Each row is a point. The last column is the point's height on a tilted bowl or saddle (a function of degree 2), plus a little noise. Count its main directions that bend up, bend down and stay straight.
In the rows, zero is written as 128.

Points, 11 rows:
[[110 143 109]
 [119 134 117]
 [147  67  83]
 [ 88 136  93]
 [131 135 119]
 [161  77  87]
 [137 152 112]
 [102 127 108]
 [150  74  89]
 [120 151 110]
 [129 106 117]]
Directions: 0 up, 2 down, 0 straight

Points, 15 rows:
[[130 104 113 149]
 [124 153 111 145]
 [133 140  70 163]
 [140 156 148 146]
 [151 154 113 146]
 [ 79 130 118 148]
 [148  81 171 172]
 [118 129 135 143]
 [121 154 188 162]
 [144 104 124 149]
 [ 78 131  71 171]
 [149  91 166 164]
 [134 136 139 143]
 [ 97 164 107 150]
 [114 118 110 146]]
Directions: 3 up, 0 down, 0 straight

Points:
[[115 126 108  55  81]
 [145 146  97 102 126]
 [157 114 162 122 113]
 [158 128 142 139 101]
 [129 112 153 174  98]
 [135 110 117 157 106]
 [ 89 124 143 117 121]
 [123 163 125 157 102]
 [131 117 185 105 171]
 [ 81 147 167  76 146]
 [152 107 129 111 107]
 [ 94 161  92 113  95]
 [147 112 128 141 103]
 [190 102 101 148  89]
 [144 108  67 138 175]
 [140 160 156 168  97]
 [156 112  98 141 124]
 [133 129 105 174 114]
 [163 126 106 157 103]
 [ 95 154 106 152 114]
 [122 135 102 127 126]]
Directions: 1 up, 2 down, 1 straight

Points, 78 rows:
[[ 92 165 124 129 134  98  96 143 104]
 [153 138 127  81 108 143 118 154 118]
 [114 118 121 133  78 102  94 138 124]
 [112 117 115 116 141 167  74 179  85]
 [143 122  97 154 114 149 151 140 111]
 [103 112 161 109 108 128 147 120 143]
 [165 157 135 112 135 150 142 144 109]
 [123  86 147 127 107 154 129 146 115]
 [105 106 112 141 101  95 130 137 140]
 [114  93 112  92 128 131 157 146 121]
 [130 101 202 152 114  97 156 159 105]
 [ 88 132 131 131 113 108 138 148 133]
 [138 136 145 163 157  90 140 137 118]
 [127 109  93 117 132 121  97 139 125]
 [140 182 154 110 106 153 159 120 130]
 [111 115  90 142 169 118 129 123 142]
 [129 103 119 156 117 143 112  98 116]
 [131 173 168 140 143  73 125 115  75]
 [131 130  88 120 112 113 116 133 127]
 [152 132 117 137 113 127 108 121 114]
 [161 105 123 174 105 107 150 110 108]
 [141 119 166 128 124 142 104 146 120]
 [130  75 104 184 145 181 103 118 151]
 [ 99 136 141 119 102 132 110  72 110]
 [138 111 178 135 158 149 144 108 156]
 [ 73 121  95 141 151 181  83 140  86]
 [172 104 144 121 146 122 125 180  90]
 [117 123 112 126 107 109 161 108 133]
 [102 134 160  77 112  83  93 128 134]
 [141 117 114 139 136  97 164 103 117]
 [129 103 119  81 128 145 138  84 130]
 [123  87 134 146  98 121 121 139 126]
 [170 134 161 117 134  93 138 143  92]
 [136 130 164 122 148  94 133 147 112]
 [168 119 238 111  92 136 103 117  74]
 [158 103 140 111 132 118  84 120 124]
 [131 142 124  89 111 139 143  81 125]
 [124 112 113 126  96 127 110 113 119]
 [142 133 123 164 152 128 109  75 117]
 [101 120 144 126 148 122 106  50  99]
 [ 75 141 137 117  65 134 128 125 153]
 [ 90 175 125 157 113 115 177 134 145]
 [117 155 120 143 117 123 127  38  55]
 [140  99 112 158 108  88 135 151 130]
 [205  99 103 118 126  88  85 111  65]
 [137  83 134 125 153 133 158 139 142]
 [148 131 135 107 180 131 127 144 153]
 [101 141 133 139 121 104 106 125 124]
 [115 160 114 118 136 122 118 117 129]
 [140 120 116 119  99 156 140 142 103]
 [128 153 187  98 103 142 130  97 143]
 [107 166 164 126 108 126 115  60 102]
 [165 138 123 187  90 104 109 100  84]
 [118 111 185 121 133 139 134 110 147]
 [131 126 103 176  85 147 113 147 118]
 [134 155 126 161 131 142  51 108  95]
 [106 113 157  88 140 189 112 167 102]
 [103 134 160  86  91 133 130  58 132]
 [133 119 109 159 128 106 149 172 129]
 [103 155 150 152 153 125 170 158 115]
 [169  94 104 136  47 146 183  99  46]
 [136 153  90 108 136 190 128 105  88]
 [114 104 129 134  77 185 133 132  80]
 [121 163  85 104 139 197 129 108  77]
 [ 86 157 149  78 127 134 156 135 124]
 [ 97 134 172 108  95 140 131 103 146]
 [123  75 123  93 175 182  83 124 192]
 [154 116 145 151 150 117  98 133 130]
 [151 110  83 138 121 101  91 124 109]
 [203 155 116  85 131 111  67 123  92]
 [142 101 127 110 138 155 126 113 135]
 [127 144 138  80 143 127 147 103 141]
 [ 88 105 144 131 114 147 144 115 129]
 [111 101 120 122 148 164  92 138 134]
 [130 162 107 107 137 108 154 109 123]
 [ 75 162 136  93 152 116 115 110 103]
 [126 106 154 109 145  65 174  92 105]
 [134 205 150 149  72 181 145 165 143]]
Directions: 2 up, 4 down, 2 straight

Points:
[[110 104 130 109 157 117 135  89 150]
 [112  75 137 157 161 182 126 141 158]
 [143  79 146 142 103 116 127 124 155]
 [127 114 126 133 111 104 100  70 143]
 [121  97 159 161 120 167 103 191 156]
 [155 102 111 125 106 156 141 114 149]
 [144 122 107  91 125 156 143 109 145]
 [102  90 143 122 105 140 148 134 153]
 [179 171  72 130 127 107 143 116 140]
 [162 119 135 112  98 140  87 115 146]
 [136  99 139 128 141  94 101 172 149]
 [ 76 145 127 101 160 100 115 116 146]
 [116 104  90  68  57 135  99 135 172]
 [157  90 146 121  96  96 187 135 174]
 [171 164  95 153 127  92 159 101 141]
 [159  69 113 102 126 142 100 107 170]
 [ 55 164 139 132 155 139 117 124 162]
 [114 115 125 124 170 104 137 130 151]
 [185 127 109  94 119 149 152 146 162]
 [139 102 105 145 176 150  81 176 167]
 [152  70 165 115 133 122 122  91 174]
 [152 132 146 113 130 143 115 140 144]
 [164 193 101 144 108 167 134  99 139]
 [110 121 178 158 155 121 138 144 159]
 [ 92 108 116 120 133 120 178  97 149]
 [169  81 123 162 126 107 111 105 159]
 [126 124  99 117 106 114 171 175 158]
 [102 140 178 111 122  94  94 169 156]
 [132 139 144 104 142 109 175  99 149]
 [139 139 147 123 134 183 136 128 155]
 [136  99 136 132 109 100 145  89 151]
 [128 136 174 112 181 151 138 146 169]
 [106 148 166 102 103  81 146 119 154]
 [101 164 152  88 141 184 156 108 170]
 [171 105  68 171 174 114  69 105 186]
 [109 106 128 118 122 126 125 162 146]
 [126 207  91 140  85 148 112 112 146]
 [ 74  91  91 155  97 188 127 114 147]
 [128 142 122  82 112 102 128 135 136]
 [115 120 149  94 136 153 105 137 153]
 [ 88  98 110 146 180 114  90 189 161]
 [150 145 114 123  96 115 130  90 127]
 [113 105 119 160 140 124 107 180 152]
 [166 139 120 101  87 143 172 148 159]
 [102 188 101 106  93  95 136 150 145]
 [104 139 112 101 112 115  74 150 146]
 [123  92 163 152 116 123 123 132 150]
 [ 78 108  94 126  96 127 169  99 145]
 [113 121 160 144 182 159 128 136 161]
 [122 134 179 137 112 140 139 141 155]
 [119 127 149  96 148  75 107 107 152]
 [142 117 147 121 117 104 115 147 142]
 [105 106 130 112 124 128 161 145 150]
 [103 121 113  95 100 157 111 145 151]
 [155 151 141 165  95  92 134 147 141]
 [172 200 110 107 107 142 101 134 143]
 [121 157 101 178  95 144 111 131 144]
 [140 121 137 154 147 129 106 144 143]
 [132 151 164 121 151 113 164 193 163]
 [129 133  52 119 128 141 105  98 144]
 [131 177 136 121 171  85 105 117 148]
 [139 118  72 110 141 165 127 130 157]
 [127 132  95  90 137 121 121  96 134]
 [167  64 144 112 138 152 160 120 182]
 [133 155 144 102  97 122 104 149 143]
 [124 131 123 110 190 155 120 103 156]
 [138 117  70  93 100 129 105 128 150]
 [141 121  93 116 166 165 115 147 161]
 [102 137 162 118 129 161 164 139 163]
 [114 107 141 135 158 131 141 116 149]
 [149 118  92  85 150 154 161 118 157]
 [113 116 100 103 147 129 147  89 139]
 [119 145 104 139 111 114 142 124 137]]
Directions: 5 up, 0 down, 3 straight

Points:
[[111 137 109 145 123 141 128 157 132]
 [148  84 116 156 161 121 151 154 151]
 [110 104 126 113 168 175 151 155 141]
 [162  80  98  96 159 142 182 112 185]
 [122 115 151 118 129  99 147 101 120]
 [153  84 117 143  77 106 137 118 170]
 [102 161 128 165 114  79 146 128 137]
 [164  81 112 135 114 127 164 129 153]
 [119  97 135 126  86 113 109 130 153]
 [114 151 104 104  84 138 147 122 126]
 [ 85 129 172 114 123 159 159 146  99]
 [150 138  90  96 120 155  76 131 112]
 [155 101 108 132 137 163 127 114 142]
 [110 144 136  91  74 152 129 112 140]
 [ 99 110 154 148  91  81 161 167 142]
 [106  90 135 117 101  99 103 142 150]
 [ 92 183  80 120 137 175 144 131 103]
 [ 89 206 106 160 162 121 103 135 176]
 [147  99  97 128 144 149 135 102 149]
 [152 190  86 132 129 103 101 132 121]
 [107 141 138 127 118 101 109 113 124]
 [159 117 140 136 121 100 118 108 114]
 [156 127 109 174 108 110 156 100 142]
 [128 100 116 125  85 149 107 118 154]
 [149 108 102 190 172 129  76 116 193]
 [131  90 128 163 158 158 149 116 153]
 [159 130 148 164 153 128 132 119 120]
 [ 64 128 159 121 119 128 139 125 106]
 [157 105 166  69  62 100 145  74 219]
 [151 129  78 166 153 153 174 134 178]
 [ 86 160 136 105 134 144 139 106 114]
 [144  91 134 138 154 115 134 162 126]
 [ 90 153 117 194  62 122 129 145 192]
 [ 93  89 146 136 128  95 135 136 140]
 [133 121  85 148 168  96 114 120 131]
 [ 97 158 186 155 134 119 193 149 118]
 [164 118 110 110 169  75  97 144  87]
 [122  75  93  91 170 121 121 113 178]
 [117 125 148  70 102 112 174 119 174]
 [100 161 136  93 147 171 118  87 131]
 [147 138 113 138 120 161 160 163 127]
 [130 110 139 147 118 114 115 120 133]
 [133 130 166 117 123 126 111 135 128]
 [179 147 148 109 132 143 104  88 134]
 [ 89 159 118 137 139  95 133  98  99]
 [139 136 107 153 113 123 113 110 136]
 [109  62 146 146 112 108 123 149 163]
 [153 117 132 148 108 118  70 119 146]
 [ 94 164 166  88 138  54 126 108 123]
 [103 138  90 106 154 147 125 118 124]
 [ 94  88 151 136 104 125 114 123 148]
 [168 162 104  97 126 164  67 121 131]
 [109 138 131 144 137 150 150 116 125]
 [112 169 104 120 140 147 104 163 122]
 [ 53 108 120 106 125 144 139 120 117]
 [ 78 143 129  66 102  92 127 149 125]
 [154 118 117 193 153  79 154 150 155]
 [121 127 134  98 150 184 102 114 145]
 [114 139 142 128 142 127 147 143 130]
 [132 131 100  79 105 164 140  95 144]
 [141 131 185 136 128 118 141 118 105]
 [146 168 128 118 122 133  98  97 135]
 [123 141 136  74 149 118 142 167 138]]
Directions: 4 up, 3 down, 1 straight

Points, 65 rows:
[[153 143 115 142 123 150 117 110 140]
 [ 84 161 121 155 181 119  86 129 193]
 [ 87  81 120 156 142 112  91 107 144]
 [143 131 157 121 146 138  79 145 136]
 [106 138 123 190 105 118  89 137 154]
 [109 158 136  77 111 116 139 160 121]
 [120 103 129 143 126 151 149  88 127]
 [141 106  88 139 148 118 176 108 159]
 [ 99  91 132 114 104 147 143 145 136]
 [120 117 186 166 141 142 122 184 114]
 [134 108 142 174 136  97 194 111 146]
 [158 137  97 130 146 125 117 148 143]
 [132 143 132 178 142 104 129 105 151]
 [152  78 105 214 162 119 136 203 156]
 [ 99 161  52  73 132 146 159 137 179]
 [131 131 141 111  99 134 108  56 137]
 [135 169 133 156 112  84 153 142 149]
 [131 112 145 181 162 136 160 154 138]
 [158 131 157 140 103 112  70 133 142]
 [108 140  92 122 118 151 125 109 149]
 [179 194 110 115 138  94 114 163 159]
 [137  57 100 143 129 102 120 139 138]
 [153  86 106 106 145 133 124 148 144]
 [132 121  86 122 129 100 132  89 148]
 [143 110 158 106 103 103  83 113 140]
 [120 148 124 143  89 141 163  97 137]
 [102 107 106  90 204 156 130 113 213]
 [142  75 122  82 122 104 105 195 167]
 [149 138 203 130 126 102 139 144 130]
 [150 117 135 110 109 147  89 132 127]
 [185  86 123 104 177 161 112 101 176]
 [112 149  97 170 127 112 129 121 164]
 [136 150 122  73 138 139 106  80 159]
 [ 92 151 149 134 149 167 140 150 133]
 [ 63 120 146 140 110 115 115 114 124]
 [100 172 108 138 133 122 148 126 155]
 [118 183 117 137 161 162 104 103 195]
 [133 135 120 133 143 159 120 144 135]
 [114 145 147 171  91 122 123 122 132]
 [ 98 134 130  99 160 110 154 113 141]
 [170 150 162 108  66 123 131 128 139]
 [111 108 182 150 130 120  96 150 117]
 [105 136 149 127 136 113 128  85 133]
 [119 155 136 142 168 216  94 122 177]
 [167 153 133 151 117 185 125 153 128]
 [166 155  98 124  95 127 117  99 153]
 [ 92 129 121 150 125 134 147 136 134]
 [ 95 129  86  78 133 125 119 166 152]
 [135 158 132  83 139 114 124  85 153]
 [123  99 112 125 158 118 150 127 143]
 [139 100 126  99 167 164 126  82 166]
 [105  93 128 116 144 131 108 104 138]
 [162 173 144 121 106  77 137 109 159]
 [ 86 110 151 135 104 118 117 125 118]
 [131 120 113 128 137 162 116 137 136]
 [133 144 129 153 113 141 125 121 131]
 [146 149  99 121 156 139 138 143 153]
 [117 141  93 105 111  79 142 107 142]
 [103 133 101 148 157 181 121 129 170]
 [156 128  79 121 155  71 115 183 145]
 [104 172 147 138 138 145 117 182 124]
 [146 150 108 151 154 131 127 105 166]
 [138 150 132 126 123 120 111 119 134]
 [ 93 192 109 103 114 127 122 168 142]
 [165 144 124 131 142  94 172  65 173]]
Directions: 4 up, 0 down, 4 straight

Points (69 x 9):
[[145 118 143 107 138 162 131 143 134]
 [129 151 213 121 184 165 128 117 158]
 [108 130 170 143 138  77 149  96 137]
 [104 104 133 129 123  83 122 120 136]
 [110 156 120 160 130 108 136 139 152]
 [128 141 156 113 118 134 112 115 150]
 [132 119 120 105 110 186 101 119 145]
 [111 134 153  61  82 140 120 127 164]
 [133 127 114  92  67 131  98 124 163]
 [117 125  78 148 155 112  65  99 142]
 [125 141 146 134 134 103 101 115 147]
 [139 148 148 157 150  71  97 133 148]
 [102 134 155 129 117  43 154 111 149]
 [ 98 107 112  84 111 144 121 140 143]
 [137 198 153 117 134 143 149  79 158]
 [118 124 150 135 118 121 141  82 142]
 [ 68 118 149 133 108 135 158  80 164]
 [112  94 121  97 144 147  94 137 146]
 [ 95 120 119 117 101 156 133 162 147]
 [140 188 123 150 146 132 161 179 178]
 [114  87  99 134 116 102 123 132 133]
 [136 163 152 147 100 142  97 151 159]
 [121 119 111 143 105 122 127 115 138]
 [ 80 102 125 134  88 124 132 139 158]
 [ 84 124 132 145 150  70 194 164 188]
 [139 146 122 107 143 156 151 154 140]
 [135  83 129 134  78 152  82  83 192]
 [170  89 110 124 122 132 111 125 134]
 [137 112 115 102 154 119 115 103 137]
 [146 112 113 135 156  86 204 156 174]
 [137  94 140 187 112 174 114 128 146]
 [ 82 158 134 104 112 131 103 105 171]
 [140 144 116 130  94 200 122 173 139]
 [141 199 133 150 141 139  97 132 175]
 [174 115 165 119 135 130  92 138 150]
 [131 140 199 172 134 120 112 161 141]
 [179 142 142 111  79 121 129 133 160]
 [178 131 131 107 120 113 160  87 140]
 [116 144  85 141  73 121 154 145 169]
 [162 153 127 118 143 128 107 118 148]
 [125 117 110 106 138 119 104  75 144]
 [ 75 203 140 154 149 167 151  94 183]
 [142 126  91 125 139 136 118  89 127]
 [ 99 176 115 174 110 138 105 103 178]
 [117 117 123 146 111 103 115 108 140]
 [116 115 104  97 124 136 149 112 132]
 [147 137 129 143 140 134 141 151 132]
 [ 71 128 140 138 131 182 120 137 161]
 [ 83 146  84 122 149 112  95 167 170]
 [120 121 122 127 128  90 162 120 137]
 [151 139 128 116  75 175 195 143 156]
 [104 133 128 124 119 178 134 133 142]
 [155 112 127 139 113 158 100 150 132]
 [126 112 112 116 121 138 106 130 134]
 [131  88 122  67 131 143 137 127 148]
 [145 116 148  94 129 129 145 127 138]
 [118 141  93  91 157 111 114 125 155]
 [175  99 138 176 148 176 130  69 130]
 [ 98 141 127 143 149 186 184 172 171]
 [120  91 101  93 159 144 108 107 141]
 [ 80 131  83 132  83 111 108 126 160]
 [187 171 101 122 117 149 135  94 148]
 [125 107 116 116  72  66 128 162 157]
 [131 128 169 187 164 124 105 102 131]
 [133  99 148 102  89 140 107 111 163]
 [112  84  98 100 161 157 122 124 139]
 [122  95 119 164 138 129 143 111 128]
 [118 138 125 177 134 103 149 169 156]
 [168  79 160 117 168 115 111 136 147]]
Directions: 4 up, 0 down, 4 straight

Points:
[[136 136 116 137 148 191 159  57 116]
 [114 147 167  63 134 137 131 168 120]
 [151 133 125 125 138 110 169 153  98]
 [117 160 126 142 105  45 125 118 111]
 [157 122 152 156  82 110  90 109 122]
 [144 111 142 151 152 175 131 153 100]
 [ 88 166 118 170 103 157 113 118 106]
 [ 52 125 109 136 166  89 140 126 113]
 [ 71  98 107 107 102 125 127 146 131]
 [104 107 106 116 134 132 106 148 123]
 [ 90 148 161 131 119  96 109 139 121]
 [127 132 124 115 115 128 125 121 124]
 [153 193 118 116 109 124 142 150 103]
 [120  97 131 173 137 140 155 181  72]
 [ 91 134 100 132 122 150 120 130 116]
 [127 119 164 118 121 115 131 122 114]
 [145 174 122 102 111 121 141  67 104]
 [ 88 144  71 150 169 125 117 138 110]
 [169 136 171 128 121 186 121 137 104]
 [138 126 159  95 133 118 154 149 105]
 [142  86 196 110 110 174 143  93  66]
 [166 114 142 116 134 135 116 126 121]
 [122  90 146 142 117 134 125  89 114]
 [136 108 176 147  71  84 130 161 117]
 [165 141  67 167 114 118 150 171  75]
 [155 149  68 164 147 145 126 115 133]
 [161  90  97 119 125 153 118 145 106]
 [156 122 136 143 132 126 134  97 131]
 [136 154 108 125 113 160 142  78 117]
 [179 115 125 149 125 101 130 135 120]
 [102 103 155 141 184 110 100 137 105]
 [104 143 127 142 115 128 120 142 121]
 [137 115 110 100  71 131 158 175 110]
 [181 125  57 133 128  98 148 160  70]
 [142 108  98 143 143 105 134  93 124]
 [147  93 130 117 153 167 167 177  72]
 [139 160 130 129 135 124 116  98 128]
 [128 126  83  75  87 123  98 128 119]
 [135 169 119  84 179 107 138  76 105]
 [140 159 166 147  57  66  85 133  99]
 [150 110 166 147 154 141 138 137 103]
 [109 108  74 201 167 108 156 170  53]
 [128 142 113 144 116 141 134 166 108]
 [ 72 128  81  96 132 148 102  96 110]
 [139 140 150 126 143 137 154 110 113]
 [109 152 141 127 152 127 134 118 118]
 [105 165 133 160 104  99 114  87 122]
 [101 140 156  95 154 161 112 104 103]
 [142  92 162 105 112 140 135 101 104]
 [ 79 161 166 144 132 124 150 154  93]
 [132 121 148 168 115 117 134 104 126]
 [112 152 160 104 105 144 145 101  96]
 [165 130 127 152 138 140  72 114 127]
 [128 144 120 135 133 168 182 162  78]
 [146 153 137 124 180 132 135 138 120]
 [119 133  95  81 114 106 107 132 122]
 [161 139 111 126 106 148  92 113 126]
 [142 116  99 177 139  74 139 166  85]
 [121 171 117 146 111 105 118 123 121]
 [118 158  84 123  96 135 103 137 114]
 [117 126 116  60 145 109 160 127  93]
 [ 87 140  97 123 121  99 112 134 126]
 [150 118 127 144 100 154 132 135 118]
 [125 189 108 138 153 178 100 183 100]
 [107 155 182  91 149 150 139 150  95]
 [158 117 134  91 133 119 157 120 105]
 [ 75 154 150 124 125 107 159 113 101]
 [151 152 221 159 113 123 105 126  65]
 [ 91 118 117 129 126  99 143 135 117]
 [180 138 105 121 133 178 103  72 135]
 [126  94 112 103 152 147 168 125  84]]
Directions: 1 up, 5 down, 2 straight

Points, 61 rows:
[[163 109 138 130 118  86 113 113 110]
 [ 83 130 117  87  86 111 158 136 155]
 [128 151 158 139  77 130 104 105 117]
 [131 122  68 155 100 162 102 149 187]
 [180  99 119 160 150 139 142 133 115]
 [ 99  93 139 131 114 144 159 146 130]
 [132 108  98  79 133 129 131 111 133]
 [147 108 124 130 130 156 115 166 128]
 [129 110 170 127 153 148 127 128 104]
 [ 94 129 123 101 164 107 164  85 150]
 [155  94 158  69 115 148  87 118 141]
 [176 146 120  87 119  96 149 204 124]
 [117 134 127 104 133 148 101 134 138]
 [157 153  78  98 104 127 155 175 131]
 [111 134 165 136 175 185 126 147  81]
 [162 151 107 113 132 121 202 115 108]
 [179 110 150 122 125 119 138 153 115]
 [145 204  94 138 113 144 127 199 189]
 [129 127 144 160  93 138 148 149 135]
 [121 104 143 128 158 167 131 125  89]
 [121 149 110 168 103  89 145 125 122]
 [115 125  83 105  89 128 128 170 163]
 [ 95 131 143 163 129 146 137 101 128]
 [ 91 128 136 138 147 120  90 144 175]
 [ 95 144 100 140 144  49 133  69 142]
 [134 133 111  92 129 167 144 190 131]
 [118 156 123 126 136 120 138  95 115]
 [146 134 121 201 104 125 119 153 171]
 [ 84 136 143 133 122 121 163 102 141]
 [131 128 132 142  61 151 111 127 137]
 [118 137 105 133 142 103 138  74 117]
 [190 141 137 163  90 157  95  92 135]
 [133 179 172 132 169 121  71 167 190]
 [128 135 101 178 121 176  98  94 139]
 [126 123 104 135 100 131 147 148 131]
 [ 86  99 132 166 101 169 104 129 168]
 [ 77 129  85 180 124 109 104 143 219]
 [129 109 114 171 150 126 139  94 109]
 [143 151 115 128  97 157 119 139 125]
 [121 106 152 122 127 196 139 165  98]
 [149 120 109 160 105 124 136 119 118]
 [158 100 150 138 173 130 160  86  96]
 [114 150 114 103 171 123 121 124 144]
 [146 219 119 148 154 131 101 139 159]
 [155  78 155 152 112 164 133 129 122]
 [129 182 121 132 117  88  91 117 123]
 [ 87 120 152 142 134 115 196 137 144]
 [139 139 106 126 110 118 153 125 107]
 [ 90 132 112 137 132  83 146 100 146]
 [138 155 124 140 105 183 136  93 112]
 [137 159 121 141 129 133 114 113 119]
 [130 125 114 163 119  88 149 118 116]
 [121 122 159 136 159 121 132  79 118]
 [141  83  79 127 138 158  89  68 142]
 [138  89  63 121  78 111  88 132 174]
 [165  90 140  86 129 173  67 135 141]
 [106 132 133 107 119 126  99 143 155]
 [123 123 110 110 129 136 100 125 140]
 [154 146  90  91 142 146 142 137 124]
 [128 121 130 144 101 115 155 152 125]
 [ 76 146 159 140 136 122 106 110 170]]
Directions: 5 up, 1 down, 2 straight
